Rows are points. The ring and each string are closed loops that go straight from each point to the next, and from the last back to the first. Before rounding, they use only three directions, however many columns there are. Count how often each string passes through the ring. Passing back the other way cancels.

Ring (7 x 4):
30,4,9,35
37,36,36,10
15,39,57,-15
-27,5,62,-25
-41,-20,47,-15
-32,-37,17,10
5,-23,0,35
String (15 x 4):
-42,-13,83,-20
-32,-18,75,-6
-16,-7,46,-1
-20,3,29,-18
-17,-3,27,-7
-38,-19,9,-14
-47,-50,4,8
-44,-71,9,33
-23,-41,25,26
-10,-13,30,11
-18,-9,18,-3
-40,-17,17,-18
-25,-4,30,-15
-34,2,38,-30
-52,-4,72,-42
Times through: 2

Ring (6 x 11):
8,46,20,-3,-61,15,-18,-20,3,-8,-5
-63,9,-28,4,-12,-20,-30,-25,8,-11,-45
-58,-20,-57,2,29,-18,-26,-19,7,-4,-46
-13,-42,-50,-18,50,5,-14,-20,22,17,-18
32,-18,-8,-29,12,29,-7,-23,27,24,11
48,31,22,-15,-45,36,-8,-17,9,6,18
String (20 x 11):
63,67,3,16,-62,40,-7,10,-35,-24,13
41,77,31,9,-90,30,-13,-7,-18,-21,8
-13,53,46,-11,-86,7,-24,-37,21,-4,-9
-31,17,21,-19,-44,-2,-24,-41,33,7,-18
-24,7,6,-18,-25,1,-22,-35,28,8,-17
33,45,-3,9,-44,26,-12,-2,-19,-16,0
83,92,25,19,-93,49,-5,12,-41,-29,23
59,64,58,-15,-92,42,-9,-21,9,0,27
10,9,39,-37,-41,20,-15,-44,46,24,9
-6,-8,13,-32,-14,11,-17,-39,42,22,-3
43,24,-13,0,-20,31,-8,-2,-11,-5,7
83,28,-5,-4,-22,51,0,5,-15,0,28
94,9,5,-23,-10,58,4,-5,6,17,39
16,-45,21,-61,16,25,-9,-53,73,52,17
-16,-38,11,-49,11,8,-16,-52,66,40,-3
17,1,-7,-17,-7,20,-12,-20,16,10,0
55,27,-8,-2,-23,37,-6,0,-12,-4,13
-21,-14,4,-30,-6,4,-19,-41,42,21,-12
-17,-8,25,-38,-23,7,-19,-49,53,26,-5
0,10,-3,-12,-19,12,-16,-23,15,5,-8
Times through: 3

Ring (6 x 14):
42,-38,16,46,-3,-36,27,-10,-7,-59,4,-15,9,58
48,-8,20,66,12,-37,17,-4,3,-55,-8,1,4,69
2,32,5,38,11,-24,-33,31,-16,-6,-14,-18,-5,36
-38,18,-20,-1,5,-16,-55,50,-34,16,2,-39,6,-2
-56,-32,-50,-22,12,-18,-47,49,-33,-1,28,-37,37,-25
-16,-52,-28,0,4,-26,-9,20,-23,-33,26,-30,32,6
String (32 x 14):
8,-5,-8,42,21,-31,-14,20,-5,-33,1,-4,17,36
27,10,19,48,3,-30,-4,10,-12,-29,-12,-17,-6,53
34,19,32,49,-6,-28,-2,8,-16,-24,-19,-25,-17,59
-1,-2,-9,30,15,-27,-21,25,-13,-22,2,-15,13,28
-8,9,-15,34,24,-27,-32,33,-10,-17,-1,-8,15,25
0,-2,-4,26,7,-26,-19,23,-18,-19,1,-23,8,28
3,25,11,30,-1,-23,-27,27,-23,-5,-12,-30,-10,34
-3,52,22,24,-10,-17,-41,36,-34,18,-23,-44,-27,32
-27,62,10,8,-9,-12,-63,52,-42,38,-21,-52,-25,13
-35,53,6,-4,-14,-10,-63,53,-48,41,-16,-60,-23,4
-30,29,0,-4,-13,-13,-50,45,-44,25,-7,-56,-12,5
-27,17,-1,-5,-14,-15,-43,40,-42,17,-3,-55,-8,5
-61,13,-25,-32,-11,-8,-66,59,-53,36,8,-65,3,-25
-86,-13,-64,-39,15,-11,-77,70,-43,25,28,-45,37,-47
-74,-30,-75,-20,35,-19,-64,62,-25,0,34,-19,55,-38
-41,-25,-43,-3,19,-22,-40,43,-24,-10,22,-24,35,-10
-6,-13,-3,10,-6,-23,-16,22,-28,-15,6,-38,6,20
-36,-40,-31,-19,-5,-19,-27,34,-37,-9,25,-47,25,-11
-54,-69,-56,-34,4,-20,-29,38,-36,-16,43,-44,48,-30
-46,-73,-59,-21,14,-24,-23,34,-26,-29,44,-29,55,-22
-32,-60,-51,-2,22,-27,-20,30,-16,-35,35,-16,51,-7
-8,-33,-21,16,11,-28,-12,21,-16,-32,16,-20,26,17
12,-24,3,23,-4,-28,0,10,-20,-32,6,-29,8,34
2,-31,-14,24,11,-29,-6,16,-13,-37,13,-17,23,25
7,-47,-21,30,19,-33,3,10,-5,-52,19,-6,34,29
52,-53,15,52,1,-39,40,-18,0,-74,8,-8,16,64
73,-38,39,65,-10,-40,51,-28,0,-75,-4,-12,-2,84
50,-35,12,63,13,-40,29,-12,6,-71,3,4,16,67
26,-25,-4,52,21,-36,7,5,2,-54,5,3,22,49
13,-14,-4,39,14,-31,-6,14,-8,-37,3,-10,15,38
29,-3,18,44,-1,-30,3,6,-12,-35,-7,-20,-3,52
8,-8,-2,33,8,-28,-11,18,-14,-28,1,-17,10,34
Times through: 2
String (16 x 14):
10,-21,-5,31,8,-30,-4,14,-12,-36,6,-16,15,34
22,-31,-11,50,25,-37,6,7,4,-57,9,7,28,45
62,-12,22,84,21,-42,27,-12,15,-71,-10,17,8,82
36,4,2,77,36,-39,0,8,14,-54,-8,22,16,64
11,11,-9,55,32,-32,-21,24,2,-32,-5,8,16,42
21,56,19,65,21,-28,-31,27,-5,-10,-28,-2,-14,57
16,64,37,42,-9,-20,-33,28,-27,12,-33,-36,-36,50
2,20,14,23,-8,-22,-24,25,-28,-3,-11,-38,-12,32
-11,1,-7,16,4,-23,-28,30,-24,-9,2,-30,7,19
-40,-12,-42,3,23,-22,-46,46,-21,-7,17,-19,32,-7
-50,-23,-54,-3,29,-22,-49,50,-21,-9,24,-17,42,-16
-47,-31,-54,-3,28,-23,-44,46,-19,-14,27,-16,44,-15
-68,-65,-74,-33,21,-20,-44,49,-29,-14,46,-30,60,-40
-24,-72,-35,-14,-2,-25,-6,20,-28,-34,36,-38,39,-5
31,-44,21,20,-25,-29,25,-8,-25,-43,7,-44,0,44
34,-22,24,33,-16,-30,17,-3,-20,-39,-2,-34,-5,51
Times through: 2

Ring (6 x 14):
21,6,25,30,-7,6,-11,-49,17,28,-2,-30,29,20
63,1,34,21,35,-1,-1,-33,5,17,-32,-19,45,39
62,32,9,11,40,2,29,-6,5,-13,-18,2,11,6
11,55,-27,10,1,11,40,-3,9,-21,25,7,-35,-42
-28,35,-45,11,-24,10,25,-20,-3,-1,38,-3,-41,-54
-19,11,-11,24,-29,8,-4,-47,6,26,23,-24,-4,-16
String (29 x 14):
30,50,-2,17,7,11,31,-10,19,-15,12,0,-13,-18
13,14,-19,10,9,2,16,-23,-11,7,3,-7,-5,-15
-6,24,-51,-1,7,2,32,-8,-24,-6,17,6,-34,-47
-14,61,-48,8,-15,14,46,-1,6,-24,42,11,-56,-65
-15,85,-32,20,-33,24,48,-3,36,-30,58,8,-61,-67
-8,61,-20,21,-26,18,32,-16,27,-13,41,-2,-38,-45
-44,67,-43,21,-51,22,34,-18,25,-12,66,-2,-63,-73
-53,47,-48,19,-53,17,22,-28,12,2,61,-8,-55,-68
-15,49,-12,27,-35,17,18,-30,29,1,41,-12,-27,-35
3,28,-7,21,-12,9,12,-30,11,7,18,-13,-8,-17
-12,-1,-28,12,-8,0,3,-37,-18,23,10,-16,-5,-20
-42,-18,-36,15,-30,0,-13,-54,-25,42,20,-27,-6,-24
-14,-10,-21,15,-11,0,-7,-46,-18,32,7,-23,4,-11
9,11,-2,20,-4,5,3,-36,3,17,5,-18,6,-4
18,22,17,28,-9,9,1,-40,22,16,7,-22,14,6
15,4,-4,16,5,1,3,-35,-6,19,-2,-17,11,0
22,-18,12,20,10,-3,-15,-49,-10,36,-17,-28,36,24
54,-8,53,33,16,1,-20,-54,19,34,-29,-35,60,54
85,21,84,43,21,9,-11,-46,52,18,-30,-33,68,67
69,-16,43,22,41,-6,-12,-42,-1,28,-44,-26,62,55
46,-20,8,10,38,-9,-4,-34,-24,25,-35,-18,39,28
36,-14,-4,7,33,-8,2,-30,-26,20,-26,-13,26,14
70,-12,17,8,57,-9,5,-23,-20,13,-46,-11,44,36
91,13,33,12,62,-4,18,-12,1,-3,-45,-5,42,39
89,47,40,20,46,7,30,-5,30,-20,-24,-1,25,26
54,48,22,22,19,11,26,-13,29,-13,-2,-4,7,4
60,60,23,22,21,13,34,-6,35,-22,0,1,2,1
83,91,25,18,37,17,59,19,48,-51,1,17,-12,-8
57,84,13,20,18,18,51,9,44,-41,13,11,-20,-19
Times through: 2
String (23 x 14):
84,25,44,22,44,3,14,-19,21,-2,-32,-11,41,39
56,31,21,19,26,6,19,-18,17,-4,-13,-7,18,13
38,24,4,15,20,4,18,-19,5,0,-7,-7,8,1
74,61,27,19,34,11,38,1,33,-28,-9,5,6,6
61,52,-1,7,40,6,45,8,10,-29,-8,12,-8,-11
21,15,-35,-2,29,-3,29,-6,-28,-5,-4,6,-14,-25
22,36,-10,14,8,7,25,-15,7,-7,9,-2,-11,-19
18,53,-12,16,-1,12,33,-10,18,-16,21,1,-23,-29
5,11,-27,8,6,1,15,-23,-16,8,6,-7,-9,-21
-36,47,-62,6,-25,11,37,-10,-6,-12,48,6,-60,-72
-37,58,-45,17,-40,18,33,-17,15,-10,56,0,-57,-67
-11,39,-20,20,-22,12,19,-25,14,1,32,-9,-25,-35
-2,6,-24,11,-1,1,9,-30,-15,15,8,-12,-6,-19
-38,-7,-45,10,-23,1,-1,-42,-26,29,23,-18,-17,-35
-43,16,-17,29,-52,13,-7,-54,14,30,41,-29,-15,-29
2,36,16,35,-30,16,2,-42,37,14,25,-24,1,-6
7,6,-6,18,-3,3,1,-37,-3,20,4,-18,7,-4
5,-15,2,21,-4,-1,-15,-52,-9,38,-5,-29,25,12
40,7,56,41,-6,9,-20,-58,36,33,-11,-39,50,45
51,25,50,36,5,10,-3,-41,39,15,-9,-26,37,34
33,20,14,22,9,6,8,-30,12,9,-4,-15,16,8
35,-10,3,12,26,-5,-1,-34,-17,22,-23,-17,28,17
95,-10,51,18,61,-7,-3,-30,0,17,-57,-19,68,63
Times through: 3

Ring (10 x 14):
11,14,41,9,-18,46,-15,12,8,-47,-13,11,5,-24
15,-26,11,10,-10,20,0,-7,2,-58,-8,14,-17,-9
10,-54,-7,9,-5,-2,7,-29,-11,-44,2,10,-21,7
7,-65,-14,8,-3,-13,9,-43,-21,-26,13,5,-15,16
3,-59,-8,9,-6,-12,5,-49,-28,1,26,-3,3,20
-5,-36,11,7,-10,-1,-7,-45,-32,24,29,-10,24,15
-17,-10,35,1,-16,13,-22,-35,-34,37,21,-13,42,5
-26,22,63,-5,-22,35,-38,-15,-28,34,2,-11,53,-11
-20,33,69,-4,-23,46,-39,-1,-17,15,-7,-6,47,-21
-5,33,62,3,-23,53,-30,12,-2,-18,-13,3,29,-26
String (27 x 14):
20,-10,16,20,-15,25,-1,-16,-6,-9,29,-2,17,0
3,-22,15,13,-14,9,-6,-37,-26,28,38,-12,32,12
-21,-30,23,0,-12,-3,-18,-53,-46,54,32,-18,44,18
12,-12,18,19,-16,19,-4,-28,-18,19,40,-10,32,7
15,-5,22,18,-16,27,-5,-16,-9,-1,28,-4,24,-1
-14,-10,35,0,-15,17,-21,-26,-26,13,7,-5,29,-1
-26,-9,43,-8,-15,16,-29,-28,-32,20,-2,-6,33,-2
-59,19,80,-25,-21,25,-57,-28,-48,58,-17,-15,65,-10
-56,41,95,-24,-25,42,-63,-10,-38,48,-25,-12,68,-22
-33,26,72,-13,-21,40,-44,-6,-24,14,-20,-4,43,-20
6,4,35,10,-17,34,-14,-4,-5,-19,4,2,17,-12
31,22,34,23,-21,53,-5,17,17,-46,8,8,9,-22
27,40,51,18,-23,69,-13,38,28,-71,-17,16,2,-38
-9,14,53,-4,-18,43,-27,12,1,-48,-35,13,4,-28
-10,-6,38,-2,-14,26,-21,-9,-12,-25,-16,6,9,-13
-5,0,41,-1,-15,32,-20,0,-4,-40,-23,10,3,-19
22,24,44,13,-20,59,-12,31,25,-81,-27,20,-9,-35
38,31,38,25,-22,65,-4,35,32,-77,-7,17,-4,-34
9,38,60,8,-23,63,-24,28,15,-51,-23,12,13,-35
-20,35,73,-8,-23,52,-40,11,-8,-16,-29,4,31,-30
-30,51,89,-12,-26,59,-51,13,-13,4,-30,-1,48,-34
-34,59,95,-11,-28,61,-55,10,-19,25,-20,-7,63,-31
16,31,47,18,-23,52,-16,7,2,-6,18,-3,35,-18
-16,31,64,2,-24,42,-35,-10,-22,36,13,-13,58,-13
-50,11,68,-17,-20,18,-48,-38,-52,74,6,-21,71,0
-18,2,43,3,-19,19,-26,-35,-37,56,31,-19,58,5
19,-6,18,21,-16,26,-2,-16,-8,-2,32,-5,23,0
Times through: 0
String (26 x 14):
37,18,30,23,-19,57,-1,28,29,-80,-9,18,-11,-29
32,-2,17,22,-15,38,3,7,15,-57,6,12,-7,-15
8,-15,21,10,-13,23,-6,-11,-6,-30,2,6,3,-7
-4,-26,21,1,-11,13,-11,-21,-15,-25,-6,6,1,-3
1,-34,12,4,-9,9,-5,-23,-13,-31,-3,7,-5,0
-7,-71,-8,-4,-1,-17,1,-42,-24,-40,-12,11,-26,11
-11,-83,-14,-5,1,-27,3,-53,-31,-30,-6,8,-25,18
-7,-49,5,1,-6,-5,-5,-39,-25,-14,3,2,-2,9
24,-22,6,21,-12,20,6,-15,-2,-29,21,4,1,0
27,-65,-26,22,-4,-10,21,-42,-13,-24,36,2,-14,20
-8,-95,-28,3,1,-41,10,-77,-47,18,33,-7,-3,38
-17,-63,0,-2,-5,-22,-6,-62,-45,26,22,-9,15,24
-20,-36,20,-4,-10,-3,-16,-44,-37,19,10,-7,22,11
-25,-45,14,-3,-9,-15,-16,-63,-52,56,32,-18,38,24
-7,-20,22,8,-14,8,-13,-41,-33,40,36,-15,40,12
23,-1,20,23,-17,31,-1,-11,-3,-6,33,-4,22,-3
-4,14,44,10,-21,32,-22,-20,-22,37,30,-14,52,-2
7,16,41,14,-21,38,-16,-9,-10,11,23,-7,39,-9
8,26,47,15,-23,46,-19,-1,-6,7,20,-6,40,-14
-47,47,93,-17,-27,47,-59,-9,-35,54,-12,-15,74,-21
-22,51,82,-4,-27,58,-45,7,-15,21,-8,-8,58,-27
15,14,36,16,-20,43,-11,3,2,-20,11,2,20,-15
-10,8,46,0,-18,33,-25,-8,-14,-6,-6,0,25,-13
5,-3,30,9,-16,29,-12,-9,-7,-17,5,2,15,-9
-20,11,56,-8,-18,35,-32,-4,-15,-14,-23,4,22,-19
-9,24,61,-4,-20,50,-30,17,3,-46,-36,12,10,-32
Times through: 1
